Each row is a point. Each copy is the shape, with its points in the same order, turned, moved and blurred by noise. Is it also mirrored, or only turned?
(in the rows, 128 means zero)

Shape:
[[ 76 108 124]
 [126 128 136]
 [172 170 161]
 [139 137 138]
 [119 117  69]
 [ 64 156 164]]
Copy 1, 6 rows:
[[119  71 125]
 [134 121 139]
 [154 189 132]
 [134 136 136]
 [ 64 116 133]
 [171  87  84]]
Copy 1 is: mirrored
Copy 2 (6 x 3):
[[156 108  84]
 [122 141 121]
 [ 97 140 187]
 [112 139 141]
 [ 84 132  63]
 [175  69 126]]
Copy 2 is: only turned
Copy 3:
[[127 183 155]
 [133 131 130]
 [164  95  80]
 [136 128 117]
 [ 69 155 119]
 [180 192 123]]
Copy 3 is: only turned
Copy 4, 6 rows:
[[159 198 113]
 [142 157 137]
 [ 98 113 167]
 [136 139 136]
 [165 146  67]
 [107 222 144]]
Copy 4 is: mirrored

Shape:
[[159 170  77 126]
 [ 84  83 146  82]
 [100  83 102  95]
 [114 124 157 102]
 [156 130 108  88]
 [161 135 148 149]
 [100 178 104 191]
 [105 168 108 119]
 [151 162  61 185]
 [131 115 126 120]]
Copy 1 (10 x 4):
[[133 165 146 175]
 [191  53 131 131]
 [208  93 134 137]
 [141  65 133 148]
 [155 118 111 186]
 [107 116 116 127]
 [110 154 189  94]
 [142 119 173 158]
 [123 202 158 132]
 [150 103 124 139]]
Copy 1 is: only turned
Copy 2:
[[196 115 146 149]
 [ 85 167 121  86]
 [126 179 130  93]
 [105 118 111 112]
 [171 118 134  89]
 [148  96  92 136]
 [148 127 126 217]
 [135 121 152 152]
 [210 135 123 200]
 [147 134 111 117]]
Copy 2 is: only turned

Shape:
[[115 160  90 157 113  90 139 111]
 [170 142 138 134  91 128  89 122]
 [ 73 139 156 163 150  83 134  69]
 [178  84  66 106 163  89  84  99]
 [126  74 116 171 112 128  93  84]
 [130  92  83  89  78 114 120 110]
 [ 79 136  89 112 169 118  88 103]
 [143  80  61 166 112 146 136 149]
 [159  90 132  99 167  97 115  65]
 [ 97 132  67 110  80  91 129 144]
 [ 96 117 150 162  85 119 147  69]
 [135 152 140 173  96 100  97 139]
 [130 138  87 164  93 175 132 107]
 [ 92  80 163 110 170  77 131 132]]
Copy 1:
[[152 167 141 127 158 135 162 176]
 [ 84 136 122  77 164 144 141 134]
 [185 184 131 122 122 104  88 149]
 [114 162  23  84 142 101 190 166]
 [134 169 112  54  91 124 154 139]
 [114 116  82 103 108 170 167 185]
 [191 114  86 101 147  90 150 163]
 [110 142 129 100  94 120 233 148]
 [128 171  35 111 124 114 125 129]
 [135 113 126 128 132 149 174 218]
 [151 171 149 106  95 161 110 139]
 [104 157 164  87 162 117 137 159]
 [145 131 148  94 130 163 192 115]
 [126 141  89 139  93  60  99 165]]
Copy 1 is: only turned
Copy 2:
[[152 155 121  89 122 124 163 117]
 [175 106 176 135 141 161 123 125]
 [133 118 101  91  93 165 220 161]
 [148 184  91 176 123 192 103 154]
 [149 125 129 120 158 153 142 209]
 [152 152 137 173  88 104 119 165]
 [126 123  59 160 131 136 177 134]
 [104 159 128 113 164 103  87 160]
 [142 134 101 150  83 209 124 173]
 [133 174 145 150 113  78 151 124]
 [144 104 151  85 106 124 179 181]
 [151 129 175 116 152 157 170 110]
 [156 103 121  97 158  96 111 147]
 [ 67 135 135 157  94 173 184 167]]
Copy 2 is: mirrored
